Rows are points. To make a cloud, some directions were put in groups of two or more. Within a group, all points are equally far from the middle, so they leave a hole (a ring in 2 directions, a hollow ball in 3). The other directions are filled evenly. Then the cloud was stretched, turned, moved and blurred a little. How many holes are there, and how many directions does each take, smallest first?

Cloud:
[[0.059, -0.015],
[-0.210, 0.201],
[-0.267, -0.032],
[-0.064, -0.336],
[0.332, -0.017],
[0.260, -0.112],
[0.152, -0.337],
[-0.089, 0.178],
[0.036, 0.194],
[-0.053, -0.186],
[-0.025, -0.066],
[0.068, -0.292],
[-0.303, 0.039]]
Holes: 0

Cloud:
[[0.213, 0.180],
[0.298, -0.025],
[-0.058, 0.192],
[-0.188, 0.333],
[0.123, 0.264],
[0.053, -0.158],
[0.082, 0.241],
[-0.216, 0.168],
[0.089, 0.179],
[0.371, 0.040],
[0.138, -0.054],
[-0.145, -0.041],
[-0.010, 0.294],
[0.210, -0.210],
[0.126, -0.171]]
Holes: 0

Cloud:
[[-0.127, -0.030, -0.162],
[-0.063, -0.309, -0.011],
[-0.117, 0.248, -0.079],
[0.301, -0.183, 0.055],
[0.037, 0.033, 0.174],
[-0.140, -0.178, -0.298],
[-0.062, -0.182, 0.282],
[0.025, -0.268, 0.156],
[0.177, 0.176, 0.202],
[-0.012, -0.099, -0.170],
[0.184, 0.187, 0.438],
[-0.080, 0.181, -0.086],
[-0.137, 0.240, 0.275],
[-0.119, -0.018, -0.152],
[-0.105, 0.030, 0.030],
[0.154, 0.107, 0.524],
[-0.071, -0.084, -0.124],
[-0.020, 0.038, 0.401],
[-0.144, -0.018, 0.289]]
Holes: 0

Cloud:
[[-0.013, -0.353, -0.064, 0.159],
[-0.218, -0.355, 0.286, -0.085],
[-0.273, 0.050, -0.129, 0.035],
[-0.058, -0.185, 0.082, -0.183],
[-0.398, 0.040, -0.139, -0.200],
[-0.254, -0.228, 0.283, -0.071],
[0.097, 0.270, 0.169, -0.120],
[-0.207, 0.130, -0.091, -0.204],
[-0.144, 0.317, 0.009, 0.401],
[0.101, 0.379, -0.040, 0.125],
[-0.004, -0.311, -0.041, 0.023],
[-0.119, -0.334, 0.255, 0.013],
[0.162, -0.195, -0.015, 0.012],
[0.094, 0.148, 0.324, -0.071],
[-0.082, -0.302, -0.169, 0.078],
[0.036, -0.013, 0.144, -0.042],
[0.136, 0.033, 0.298, 0.331],
[0.192, 0.168, 0.073, 0.230],
[-0.135, 0.367, 0.004, -0.116],
[-0.285, 0.209, -0.133, 0.038],
[-0.194, -0.301, -0.112, -0.223],
[-0.165, -0.265, 0.083, 0.084],
[0.018, 0.274, 0.105, -0.012],
[-0.372, -0.324, -0.147, -0.201],
[-0.110, 0.107, -0.014, -0.189],
[-0.150, 0.079, 0.141, 0.053],
[-0.270, -0.117, 0.227, -0.087],
[0.103, 0.196, 0.238, -0.006],
[-0.066, 0.027, 0.023, -0.082],
[0.065, -0.221, -0.054, 0.047],
[-0.117, 0.392, 0.165, 0.121]]
Holes: 0
